Rows are points. Any point is a mix of the corners, with weights that add up to 1. It lies inside the corners' shape when no weight is negative. Is each point inside? If not, which corners have a negative weight?
(in the rows, 128 means zero)

Corners:
(1): [ 88 152  98]
(2): [101 124  60]
(3): [177 153 145]
(4): [168  87 140]
Points:
[120 154 109] => outside (4)
[155 111 125] => inside
[160 108 130] => inside
[108 130  78] => inside

Corners:
(1): [130 140 161  72 111  70 113 156  80 165 133]
(2): [ 67 127 142 186 156 163 125  91 169 155  59]
(3): [ 28  97 149  97 183 157 106  57 118 102 100]
(4): [113 127 166 128 126 111 110 180 132  70 131]
(5): [ 72 134  80 128 198 140 104  93 176 105  98]
(6): [166 158 162 116 116 137 115 118 120 149 175]
(7): [211 143 120 142  57 121  78 117  27 130 142]
(8): [154 152 141 114 157 167 160 197  86 114 135]
(9): [124 155 120 245 204 119 129  27 105 120  76]
(10): [180  71 141 125 153  90 101 137 101 143 126]
(11): [164 150 170 103  88 117 183 122 131 125 101]
(12): [135  98 123 143  87  97 138 119  93 130 156]
Points:
[127 123 121 144 139 130 113  92 100 147 124] => outside (4, 11)
[148 126 154 131 119 120 116 136  91 121 132] => outside (5)
[ 83 117 147 109 154 133 115  98 110 121 112] => inside
[127 129 150 126 123 118 135 123 117 116 118] => inside
[140 134 152 134 126 116 139 121 119 118 112] => inside
[107 109 157 143 125 131 117  84 110 121 110] => outside (1, 5, 8)
[107 129 151 128 150 127 131 114 134 127 119] => outside (7)
[130 160 116 183 113 127 119 125 112 131 139] => outside (3, 10, 11)
[108 119 129 134 151 129 107 101 105 122 123] => outside (11)

Corners:
(1): [134 107 118 110 102 136 110 101 127 111 123 146 173 157 112  99 116 149
 121 103]
(2): [146 169 130 133  88 137 158  92 142 167  99 137 164 127 114 141  92 112
 111 144]
(3): [122 134 165 206 109 129  83  98 113  90  98 133 155 126  96 127  85 130
 118 113]
(4): [109 164 172 116 162  65 129 135 141  94 122 153 150  94 138 102 193 158
 145 148]
(5): [146 158 190 127 148 113 105  87  44  84 154 150 182 111 170 104  78 151
  63 174]
(6): [181  61 186 142  74  55 198  70 118  72 142 159 118  94  88 130 141 124
 108 143]
(7): [138 114 121 167  88  92 137  91 133 116 107 107 133 131 115 131 133  40
 140 141]
(8): [162 170 153 102  94  85 121 101 159  64 113 159 111  89 147 180 103  97
 151 133]
(9): [136 124 118 178 112  77 164 118  83 121  72 162 147 132 151 114 105 140
 141 109]
(10): [114 150 112 165 148  81 182 155 118 127 179 166 123 116 127 137 119 152
 104 163]
(11): [104 167 158 165 156 186 181  92 139 150  82 131 125 181 115  53  98  59
  54 105]
(12): [ 90  64 146 170  54 103 162  99 103 112 150 116 181 103 136 171 128 147
 141  90]
(13): [159 107 140 173 127 186  85  94 162  72 109  94  93 117 147  45 174 100
  90 121]
(14): [125  79 140 138 120 131 105 197 153 156  93 140 127 188 109 109 122 178
  32  62]
(15): [127 117 175  67 158  85  98 130 183 147 144 107 119 147 159 115 139 180
 184 151]
(16): [116 156 147 143 113 165  70 153 125  53  47 123 103 101 106 114 100  86
 183 152]
(17): [180 168 143  81 189 182 140 122 161  95 132  66 179 134 109 101 112 110
  70 150]
(18): [ 96 113 131 120 163 112 104 110 133 159  99 141 111 130 154 147 152 132
 161 149]
(19): [ 87 176  83 172 129 173  90 104  93 168  83  82 113  98  99  80  70  72
  95 108]
(20): [182 131 149 122 105 143  83 111 105 116  79 163 124 158 126 154 143  86
 236 108]
(21): [120 126 129 142  98  82 147  75 135 107 114  87  85 133 125 154 213 124
 161 160]
Points:
[128 132 141 135 119 109 136 115 118 122 111 138 139 128 124 131 117 131
 129 126] => outside (7, 13)
[128 122 139 146 121 113 129 111 123 111 116 123 132 124 125 120 129 112
 127 129] => outside (2)
[131 134 146 141 128 127 139 112 134 116 115 131 140 124 122 106 107 117
  96 128] => outside (20, 21)
[129 134 143 142 125 121 132 114 135 110 112 126 129 124 125 114 125 117
 114 135] => outside (20)
[127 132 139 132 127 112 142 113 125 116 120 127 134 125 133 112 126 120
 110 141] => outside (3, 20)
[129 146 133 143 125 133 123 121 129 113 116 120 142 127 126 112 117 121
 112 124] => outside (6, 18)

Corners:
(1): [167 116 191 187 103  75  89 161  99 156 196 141 165 166  91 139  80 157
 146 115]
(2): [ 93 160 134 144 172  93 145 103 173 118  79  80 152  93 101 155 108 119
 123 128]
(3): [144 174 132 138 180  48 151 166  91 163 134  99  75 176 180 176  72 137
 127 117]
(4): [137 148  76 120 108 146  72 141 164 190  83 160  90  97 109 130 151  96
  93 149]
(5): [106  95 138 140  67 170 199 105 119  94 176 101 138 125 103  96  63 169
 142  83]
(6): [121 157 166 133 126 150  85  94  64 199 192 106 175 179 170 136 114 151
 155 171]
(7): [117  73  94  86  83  67 104 154 129 100 117 186 151 128 129  60  76 129
 147 130]
(8): [116 143 164 141 158 147  95 128 155 114 167 141  73  89 101 118 169  86
  69 127]
(9): [102  79 142 147 124 127 125 153 164 129 118 110 116  90 133  74 182 157
 164 103]
(10): [134 158 131 120  81 133 183 129 146 135 110 166 123 141 193  70 126 125
  67 114]
(11): [140 172 139 175 209 176 141  89  96 140 115  79 151 169 196 193 168 125
  76 106]
(12): [154  67 150 156 145 142 119 162 163 169  74 128 122  86 155 174 143  96
 121 219]
(13): [170  84 129 138  54  94 170 136 134  81 100 147 101  83 141  96 165  95
  74 127]
(14): [104 141  88  91 149 110 157 197 137 138  97 137 107  83  93 146  89 156
 121 139]
(15): [169 161 154 145 176  94 200 107 175 118 126 142 134 143 157 155 113 150
 161 153]
(16): [169 152 133 147 185 162  82  92 122 189 179 112 169 131 156 100  75 147
 137 157]
(17): [ 90 147  95 120 166 162 105 125 143 142 147  84 155 165 112 170 118 122
  93 182]
(18): [106 100 114 185 166 142 193 120 178 112  77 117 109  87  89 132 180  84
 145 139]
(19): [159 102 156 164  77 143  92 118 131  97 115 157 100 167 124  59 152 136
 135 176]
(20): [123 168 191 106 200 196 197 147 152 133 132  56 125 169 188 175 113  79
 166 182]
(21): [150 104 144  86 122 159 154 142 109 178 193 151  96 138  82  76 113 124
  96  96]
Points:
[140 153 109 139 146 128 125 111 135 158 113 126 124 123 142 125 139 127
 106 139] => outside (1, 5, 7, 8, 12, 20)
[134 131 145 141 135 156 146 122 137 143 131 111 133 134 136 131 129 127
 129 149] => outside (3, 7, 8)
[127 173 132 134 182 158 134 124 122 154 140 113 108 152 163 133 149 131
 108 126] => outside (1, 2, 5, 7, 12, 13)
[125 128 135 136 142 135 127 133 136 143 138 120 134 139 127 130 115 133
 127 144] => outside (13)
[136 132 138 127 134 130 128 135 129 147 137 124 124 137 138 127 114 128
 116 144] => outside (18)
[130 124 141 143 138 132 130 131 133 134 141 118 129 129 122 128 116 130
 130 136] => outside (10)
[119 131 153 145 118 149 173  94 136  98 148 123 149 146 111 110 126 114
 121 122] => outside (3, 4, 9, 12, 14, 16)
[134 127 151 139 166 124 155 132 121 141 150 104 136 119 134 140  99 140
 145 122] => outside (4, 10, 17, 19)
[135 126 145 142 136 130 127 126 135 141 132 123 132 132 138 128 123 121
 127 148] => outside (14)

Corners:
(1): [133  58 107 108 139 142  72 139 142 129 148 136  60 189 118 158 100 142
 188 112]
(2): [114 166 160 170 115 124 125 224  62 106 166 109 175 118 159 132 133  93
  94  81]
(3): [ 93 132 172  80 188 104 169 125  73 142 106 156 146 122 113 110 141 105
 154 190]
(4): [103  79 159 114 148  96 109 115 154 171 108 113 136 135 156 126 149 174
 118 137]
(5): [ 99 162 114  99 133 120 131  51 103 167 108 122 110 141  94 169 117 130
 124 134]
(6): [191  98  95 141 154 116 201 126 102 159 142  79  98 145  93 128 143 109
 156 155]
(7): [176 154  68 147 115 151  98 111  83  54 106  97 143 175 126  96 109 158
 149 140]
(8): [131 192  68 140 106 105 162 144  98  48 138 125 120  68 153 110 147  58
 195 110]
(9): [173 139 147  68  97 181  50 147 138  99 123 129  83 122 178 141  40 194
 118 117]
(10): [186 108  78  70 129 132 141 107 102 153  78  96 131  97  75 127 117  80
 141  86]
(11): [190 184 181 204 166 125  90 178 113  91  68 183 121 101 127 140  66 117
 135 125]
(12): [120 111 119 113 148 129 135 135 121 110  87 184  82  79 120 187 173  94
 140 185]
(13): [194 160 151 133 139 126 128 136 124  66  93  76 126 110  87 129 136  69
 144 141]
(14): [131  94 119  69 193  92 161 116 178 132 161 130  98 138 128 132 147 143
 128  95]
(15): [134  89 144 117  81  66  77 145 125 129 155 111 119 109 172 152  92 173
 112 113]
(16): [109 138 117 130 170 127 178 115 112  80 100 102  81 157 108 128 120 184
 142 124]
(17): [123 137 143 150  99 143 154 145 172  60 108 118 159 123 119  77  78 180
 115 173]
(18): [172 123 125 150 106 109 167 146  82 102  70  77 180 214 138 146  95 143
 121 135]
(19): [148 160 159 134  84 114 101 157  83  74 119 149 173  70 107 224 128 118
 183 122]
(20): [160  91 177 109 135  88 132  81  94 166 138 143  95 108 110 128 131 100
 132 142]
(21): [204 137 114 123 152  49 164 127 121 193 108  96  83 195 111  80 160 156
 115 140]
Points:
[140 139 137 136 137 119 132 144 106 105 114 125 122 127 124 142 119 133
 138 125] => inside
[145 136 128 132 139 119 139 145 116 100 108 120 122 131 125 128 120 138
 139 135] => outside (5, 20)
[155 137 111 123 135 110 134 125 113 114 118 114 117 143 124 120 128 135
 139 130] => inside
[122 119 125 113 133 106 149 138 125 123 127 124 117 134 134 143 134 143
 135 141] => outside (7, 10, 11, 13, 20)
[153 129 106 138 131 126 114 162 147  91 129 116  96 122 143 113 114 146
 133 112] => outside (3, 5, 18, 19, 20)
[134 125 127 112 138 112 137 120 129 120 125 124 116 128 123 135 122 135
 132 129] => inside
[122 128 149 126 137 126 102 141 113 102 120 139 116 129 144 155 110 140
 141 125] => outside (6, 10, 17, 21)

Corners:
(1): [ 83 171 147 158 106 110 102  75 170 120 127 115 113 187 181 118  70 190
 104 131]
(2): [ 95 201 222 147 143 130  69 132 138 110 123 127 104 147 150  92 138 110
  56 125]
(3): [145 178 188 142 141 151 142  99 103 122  89 130 129  63 109 160 124 137
 145  81]
(4): [ 64 155 104  85 114 123 121 132 162 133 156  91 105 134 119 133 122 113
  89 102]
(5): [172 121 146 130 140 173 156 138 156 163  89  95 166 138  89 195 113  80
 183  72]
(6): [122 170 170 145 167 170 122  72 131  52  96 119  87 177 117 128 134 112
 115 155]
(7): [160 126 113 101 117 194 165 107 175 153 122  71 159  95 131 140 128  93
 132 134]
(8): [112 193 130 173 151 157  84 122 120 108 173 170 121 147 161 155 160 134
 111 113]
(9): [113 146 128 102 138 156 198 176 123 172 107  89 171 109 116 101 114  64
 146 166]
(10): [130  84 160 101 156 206 131 143 143 113 100 103 173  62  99 158 129  87
 176  91]
(11): [108 136 168  88 168  97 115 127 153 131 167 124 129 146 121 113 133 148
 134 157]
(12): [ 99 173 115 117  87 128 111 116 172 110 154 168  92 146 133  83 121 105
 121 138]
(13): [100 190 194 107  97 110  93 115 111  71 140  91 126 188 125 110 131 154
 116 140]
(14): [151 141 197  90 118 213 142 175  93 125 109  96 136  86  43 189  86  40
 149 144]
(15): [115 155 130 165 146 131 151 122 187 112 159 104  98 134 163 128 162 131
 192 133]
(16): [ 58 193 192 152 129 156 116  56 138  70 148 131 134 138  76  90 144  80
  77 160]
(17): [ 70 174 148 147  78 146  72  86 102 120 127 140  80 136 118 132 165  96
  98 164]
(18): [160 119 121 149 127 127 161 169 156 122  94  83 165  83  83 162 121 106
 131 117]
(19): [100 147 158 163 131 118 111 107  96 116 156 112  94 156 114  88 116 113
  96 119]
(20): [145 141 139 100 163 137 114 117 155 121 107  73 161 105 106 137  94  47
 161 137]
(21): [139 156 151 143 204 197 105 161 150 142 111  89 153  95  41 129 125 111
 158 114]
Points:
[119 153 148 124 134 150 123 125 135 130 129 110 124 131 122 131 125 109
 133 126] => outside (16, 18)
[109 164 153 127 130 150 120 114 143 113 137 114 119 138 124 123 130 111
 128 133] => outside (18)
[111 167 168 125 134 143 114 129 135 116 125 107 128 135 118 120 126 107
 117 132] => inside
[121 151 148 117 128 147 129 127 134 121 125 106 129 119 126 133 119  97
 133 137] => outside (5, 16, 21)
[137 145 150 124 149 155 133 121 140 117 129 110 135 111 101 147 128 108
 150 113] => outside (1, 2, 9, 17)

Corners:
(1): [157 126 103 111 173 131 103 111 157  94 137 175 101 111 113 149 102 179
  91 119]
(2): [162 152 165 149 122 106 128 168 165  83 162 115 120 210 104  91 147 118
 176 134]
(3): [115 152  92  89  82 125 141 120 108 164 132  91 120 142 151 106 173 137
 115 169]
(4): [ 91 147 102 152 128 131 185 216 150 108 137 189 157 122  84  84  71 158
 147  77]
(5): [149 129 131 177 140 170 154  94 147 110 168 183 181 186  98 126 139 150
 122 105]
(6): [170 186  90  98 171 118 165 138 145 123 171 183 102 136 117 134 125 163
 168 163]
(7): [154 126 151 111 102 155  73 162  89  79 155 106 134 117 123 168 136  96
 162 160]
(8): [ 90 168 136 144 138 193 128 161 115  60 143 111 132 203 128 185 106  82
 122 129]
(9): [ 90 149 165 172 184  97 179 179 144  66 187 183 137 136 109 121 111 114
 106 131]
(10): [120 191 162 174 139  96 148 193 148 129 137 139 115 209  68 100 160 154
 171 126]
(11): [150 107 107 133  97 110 124  90  93  71 140  83 143 193  81 134 139 116
 128 141]
(12): [162 114 169 135 108 112 205 106 114  78  99  91 159 146  85  86 168 129
 141 164]
(13): [ 90 125 110 110 145 149  90 115 154  70 172 194 115 115 146 134  98 149
 121  61]
(14): [119 118 122 127 121 117 148 143 108 116 113 131 219 128 147 116  82 154
  92  66]
(15): [ 26  48 153 118 142 143 135 157 105 146 143 100 228  84 166 127  89  79
  93  64]
(16): [134 104  93 101 113 121  78 133 131  92  96 112 159 119 129 202  77  81
 123 101]
(17): [103  82 172 177 132 123 193 143 110  70 165 171 217 176 113 165 120 132
 126 169]
(18): [157 102  96  98 171 136  94 110 125  88 114 194 123 175 113 164 123 105
 104 123]
(19): [132  50 145 103  75 150 164 112  76 155 134  87 150 143 146 193 100 147
 104 114]
(20): [156  82  81 123  85  90 106 131  73 125  77  71  88 156 158 139 128 118
 165 156]
(21): [ 73  81  92 115  71  84 137 117  68 173 100 145  76  92 139 125  98 120
 136 208]
Points:
[121  87 143 128 117 134 135 127  95 113 128 122 146 141 141 142 126 115
 115 152] => outside (4, 6, 10, 11, 13, 16)
[119 122 114 117 128 122 110 154 120 103 127 130 126 141 126 150  94 115
 132 109] => outside (3, 5, 12, 17)
[125 137 123 129 134 124 142 148 131 102 141 142 126 145 112 126 119 128
 135 128] => outside (14, 17)
[127 115 132 132 121 119 154 129 114 101 133 132 143 147 113 129 126 129
 131 144] => inside
[131 125 130 132 121 119 136 143 123 107 138 127 129 158 121 129 125 127
 140 134] => inside
[132 154 102 135 152 135 127 160 148  75 160 179 128 149 109 139 106 130
 138 123] => outside (10, 12, 14, 15, 19, 21)
[131 128 131 135 131 127 143 150 123  98 140 132 148 155 113 137 121 123
 131 128] => outside (13, 21)
[125 122 125 131 123 123 139 142 115 111 133 130 141 150 120 138 122 124
 131 139] => outside (13)

Corners:
(1): [118 132 149 141  86 123 134 147  54  93 169 145 119 112 143 141 186 164
 120 157]
(2): [149 120 153 106 144 150 147 126 178 119 144  82  82 132 136 163 131 120
 102 134]
(3): [133 153 114 138  98 153 108  96 125 127 131 112 112 111 158 122 125 126
 115 128]
(4): [125  68 122 166 114 133 103 117  80 119 139 249 121 134  60 184  90 113
 122 118]
(5): [ 76 111 100 151 136 117 116 115  70  93 192 164 153 100 121 136 127 166
 151 120]
(6): [116  44 138 144 109  97 121 126 127 162 141 206 113 189 105  98 100  97
  96  82]
(7): [119 103 117 174 110  81 119 164 124 148 117 214 144 155  94 166 136 119
 152  81]
(8): [135 166 126  87 124 170 168 179 154 179 107 121 157 121 143  90 120 102
 117 127]
(9): [ 87  91 119 183 154 121 113 127  91 108 149 184 166 138 115 165 141 168
  81 109]
(10): [145 123  82  98 131 146 132 147 118 167 120 133 108 141 162 145  98 111
 124 133]
(11): [104 120 120 156 143 135 105 169 146 104 162 112 112 116 147 144  88 174
  99 111]
(12): [135  73 142 143 100  98 120 134 114 113 119 188 163 129  64 148 114 146
 134 142]
(13): [129  76 119 189 126 120 108 127  73 111 115 200 116  70 146 137 151 140
 165 150]
(14): [180 136 116  89 131 175 142 130 121 120 134 101 116 150 172 134 105 125
 138  98]
(15): [123  93 117 143 156  99  91 139  94 127 157 202 129 157  29 119 129 144
  95  82]
(16): [115 120 129 149 109 134 117 152  92 168 116  94 129 107 138 155 142  96
 117  90]
(17): [141 119 109 117 134 158 152 173 142  88 136  93 114 142 159 122 144 109
 114 153]
(18): [ 81 148 136 128 124 164 107 146 123 139 150 120 120 150 160 107 140 148
 166 132]
(19): [139 186 156 143 124 126 132 139 142 160 143  97 145 140 171 118 115 104
 152 152]
(20): [161 122 106 167  96 163 161 133 121 165 115 100 101 120 156 118 131 120
 146 151]
(21): [111 149 131 131 150 141 152 133 139 110  92 112 100 129 124 118  90 140
 100 129]
Points:
[108 125 124 148 122 134 115 152  94 135 152 157 146 127 115 153 121 145
 138 117] => outside (2, 3, 6, 13, 17, 21)
[126 119 128 138 128 141 135 151 124 137 128 134 116 137 150 136 126 124
 126 126] => outside (3, 5, 12, 15)
[134  94 139 158 113 117 123 131 128 124 131 164 106 142 102 138 124 127
 123 130] => outside (5, 8, 9, 10, 14, 16)
[121 121 122 139 128 137 129 143 120 131 136 138 122 130 138 130 123 130
 122 123] => outside (12)
[136 119 127 140 123 132 124 147 133 147 125 144 128 138 134 136 117 117
 130 119] => outside (1, 5, 21)
[123 110 129 132 126 122 135 146 116 133 130 143 140 138 135 134 131 127
 130 121] => outside (3, 4, 11, 15, 20)
[136 118 119 137 121 135 131 141 122 132 143 133 126 134 139 123 132 133
 132 130] => outside (4, 16, 21)
[122 129 120 132 127 144 129 149 111 128 137 133 131 136 128 140 118 130
 128 118] => outside (2, 3, 6, 13)

Corners:
(1): [145 163 125 171 152 105  66 148 169 127 133  96  84 162 129 169 127 165
 126 126]
(2): [114 137 119 145 155 118 148 135 117 132 169 147 162 153 114  73 119 124
 140 174]
(3): [145  96  98  88  97  83  84 109 119  89 125 153  86 168 101  83  75 182
 117 155]
(4): [111 163 160 122 124 136  73 182 150 148 169 136  77 126 131 165 116 113
 160 194]
(5): [168 160 146 114 117  82 181 106 174 135 175  94 103  97 106 106  88  94
 162  63]
(6): [168 147 157 149 103  75  58 134  90  96 108 111  95 134 140 132  76 123
 145 119]
(7): [166 159 161 145 143 147 165 174 149 110 110  79 108  90 134 110 169 138
 141 127]
(8): [ 78 107  40 113 133 107  88 151  57 182  89 157 139 116  92 147 153 122
 112  90]
(9): [166 106  75 112 137  99  59 104 183 118  70  88  74 113 151 110  86 135
  80  73]
(10): [125 100 114 148 108  71 164 126 192 140 179  90 185 107  97 159 117  67
 127  75]
(11): [129 156 170 150 133 108  58 188 178 159 137 163 152 121  83 163 167 161
 150 195]
(12): [ 90 172 127 165 135 136 180 101 133 146 167 137 168  94 129 149 168 141
  78  93]
(13): [111 162 157 129 155 134 145 112 126  98 102 106 154 115 100 135 143 141
 179 143]
(14): [ 95 171 140 132 127 173 127 112 137 181 107 170  91 197  58  77 171  93
 101 194]
(15): [152 146 162  99 139  68 138  94 194  98 139  73  93  88 174  92 136 123
  95  79]
(16): [144 127 118 157 119 117 104 162 168 130  61 162  81 132 141 162 121 140
 108  76]
(17): [159 157 148 145  95 123 131 184 155  94  82  47 126  89 179  73 101  90
 192  96]
(18): [127 146 165 104 141 102 146 147  99 106  79 106  99 105 162 124 102 183
  99 135]
(19): [112 129 112 131 139 148 128 161  81 109 127 167  80 156  53 102  68 167
  82  76]
(20): [113 182 110 153 121  79 119 163 166 105  86 160 109  86 148 132 148 108
 106 139]
(21): [129 111 156 149 141  84 101 154 142 102 103 100  72 105 140 101  97 143
 182 158]
Points:
[133 137 130 134 136 110 123 141 140 122 120 116 114 120 126 113 120 133
 128 127] => inside
[126 137 120 126 128 104 121 132 120 123 104 136 113 122 119 109 112 140
 116 109] => outside (1, 4, 7, 10)
[130 136 130 140 132 109 117 142 136 117 108 119 115 123 125 122 123 140
 125 122] => outside (4, 5)
[125 145 124 130 134 111 133 129 145 127 120 116 117 119 115 108 131 128
 117 114] => outside (4, 6, 16)
[126 157 128 143 129 112 149 123 141 129 156 123 149 131  88 114 140 117
 123 106] => outside (4, 9, 16, 18, 21)

Corners:
(1): [135 144 155  82 128 168 126 111 110 107 158 125 140  95 123  92 139 138
 170  52]
(2): [127 141 131 146 127 105 158 137 138 122 141 128 125 132 195 137 110 113
 134 122]
(3): [108 148 124 124 114 160 121 151 142 131 143 209  69 128 133 105 150 117
 128 138]
(4): [121 159 137 131 116 123 158 151 122 149 136 151 119 114 109 119 108 103
 120 130]
(5): [150 137 103  91 128 110 132 144 164 122 155 138 118 199  99 124 174 119
 105 122]
(6): [136 159 138 170 225  90 170 103 182 207   7 123 126 167 127 111 133 114
 133 101]
(7): [129 139 122 144 125 139 142 110 162 126 149 137 143 147 125 114 111 118
 147 110]
(8): [124  60 139 146 124 126 127 158 123 124 139 120 144 124 129 116 123 148
 118  85]
(9): [165 154 146 161 133 135 137 130 172 149  84 121 129 107 121 156 155 150
 119 113]
(10): [161 131 151  51 120 116 105 151 158 106 164 136 156 116 116 112  88  96
 123 127]
(11): [136 144 162 135 126 118 118 162 190 148 126 128 144  96 144 143 123 121
 159 117]
(12): [112 146 167 108 110 147  92 124 124 120 145 145  92 151 115 105  97 112
 139 117]
(13): [124  60 113 147 124 134 131 155 159 108 150 128 130 105 150 164 172 125
 121 129]
(14): [115 154 134 151 135 145  96 129 103 105 157 154 132 124 127 101 141 136
 130 103]
(15): [133 117 133 155 169 174 119 158 164 142 158 134  94 135 110  96 181 145
 109 145]
(16): [103 146 145 125 113 167 127 145 118 125 128 156 138 130 120 132 140 125
 132 137]
(17): [103 142 148 110 171 160 140 157 150 173 145 147 150 117 121 207 103 116
 117 138]
(18): [157 140  45 156 126 121 183  81 152 215 129 122 131 111 154 106 145 149
 126 139]
(19): [145 121 158 162 168 125 115 147 149 118 100 132 132 109 128 114 136 145
 169 134]
(20): [130 147  95 142 122 136 117 144 144 129 135 120 130 119 143 116 108 112
 154 111]
(21): [126 139 123  82 137 112 131 147 181 112 154 124 107 109 109 126 123 139
 116 139]
Points:
[129 134 143 124 132 133 125 135 145 128 135 139 132 124 135 128 127 127
 136 115] => outside (4, 15, 20)
[132 163 136 119 135 125 138 132 150 144 124 140 128 126 125 127 116 117
 135 120] => outside (8, 13, 15)
[134 124 135 125 131 133 131 138 145 128 143 129 128 129 125 112 139 130
 122 114] => outside (3, 17, 19, 20)
[133 127 125 157 144 134 139 128 149 149 120 132 126 130 145 128 143 133
 136 108] => outside (4, 10, 16, 21)
[132 130 124 121 134 134 138 134 148 135 133 134 123 126 127 123 134 125
 130 120] => outside (11, 14)
[132 133 137 120 133 131 137 137 153 141 127 139 128 125 128 135 129 123
 131 120] => outside (14, 15, 20)
[129 132 137 126 139 134 141 140 156 146 131 136 128 129 128 138 131 125
 123 122] => outside (14, 19, 20)
